Every row gives one point. Each table stands for the endless flat space through its points: a line for two points, a plane for three, and so on. The two share one point or none. Which?

First, 2 rows:
[[ 0.04 -0.07 -0.16]
 [ 0.02  0.09 -0.06]]
Second (2 x 3):
[[-0.12  0.08  0.00]
 [ 0.06  0.22  0.10]]
They share: no point

First:
[[ 0.17 -0.29 -0.15  0.00]
 [ 0.17 -0.31 -0.20  0.16]
 [ 0.16 -0.23 -0.19  0.07]]
Second (2 x 4):
[[ 0.12 -0.13 -0.35 -0.07]
 [ 0.12  0.32 -0.10  0.18]]
They share: [ 0.12  0.05 -0.25  0.03]

First (2 x 6):
[[-0.01 -0.32  0.02  0.10 -0.39 -0.09]
 [-0.03 -0.32 -0.05  0.13 -0.45 -0.13]]
Second, 3 rows:
[[ 0.05 -0.30  0.16  0.13 -0.27 -0.15]
 [ 0.03 -0.11  0.43  0.28 -0.36 -0.22]
 [-0.03 -0.03  0.61  0.17 -0.42  0.06]]
They share: [ 0.03 -0.32  0.16  0.04 -0.27 -0.01]

First:
[[ 0.32  0.00 -0.20 -0.29  0.08 -0.37 -0.34 -0.40]
 [ 0.38 -0.34  0.22 -0.33 -0.02 -0.17  0.21 -0.02]
 [ 0.16 -0.28  0.02 -0.23  0.02 -0.23 -0.19 -0.24]
 [ 0.39 -0.39 -0.04 -0.36 -0.20 -0.68 -0.21 -0.41]]
Second:
[[ 0.08 -0.35 -0.01 -0.17  0.13 -0.08  0.26 -0.11]
 [ 0.35 -0.11  0.26 -0.23  0.07 -0.26  0.20  0.01]
 [ 0.05 -0.85 -0.34 -0.33  0.03 -0.08 -0.20 -0.33]]
They share: no point

First:
[[ 0.00  0.34 -0.33  0.00 -0.40 -0.14  0.25 -0.16 -0.20  0.00  0.04]
 [ 0.24  0.39 -0.43  0.14 -0.13 -0.28  0.08  0.03 -0.14  0.26  0.14]
 [ 0.24  0.47 -0.59  0.16 -0.25 -0.30  0.24 -0.11 -0.14  0.10  0.12]]
Second:
[[ 0.27  0.23 -0.41  0.04  0.01 -0.02  0.04 -0.14 -0.16  0.40  0.20]
 [ 0.06  0.32 -0.59 -0.02 -0.26 -0.26 -0.17  0.10 -0.28  0.52  0.26]
 [ 0.36  0.17 -0.44  0.03  0.13  0.12  0.08 -0.28 -0.14  0.44  0.23]]
They share: [ 0.16  0.32 -0.29  0.08 -0.14 -0.22  0.03  0.06 -0.16  0.28  0.12]

First:
[[ 0.07  0.06  0.29  0.09  0.41  0.19 -0.27  0.41 -0.28 -0.23  0.10  0.37]
 [-0.23  0.01 -0.31  0.24 -0.29 -0.36 -0.17 -0.24 -0.08 -0.38  0.55  0.02]
 [ 0.05  0.03  0.33  0.01  0.47  0.26 -0.29  0.47 -0.27 -0.20  0.08  0.41]]
Second (5 x 12):
[[ 0.21  0.05  0.13  0.07  0.42 -0.21 -0.62  0.41 -0.56  0.11  0.07  0.28]
 [-0.24  0.28  0.07  0.10  0.08 -0.27 -0.57  0.02 -0.48 -0.02  0.48  0.23]
 [ 0.14  0.19  0.21  0.22  0.19 -0.19 -0.46  0.16 -0.38 -0.18  0.05  0.32]
 [-0.06 -0.19  0.04  0.04  0.21 -0.42 -0.50  0.14 -0.47 -0.16  0.19  0.07]
 [-0.11 -0.46 -0.10 -0.01  0.21 -0.22 -0.19  0.21 -0.23 -0.35  0.26 -0.02]]
They share: [-0.05  0.04  0.05  0.15  0.13 -0.03 -0.23  0.15 -0.20 -0.29  0.28  0.23]
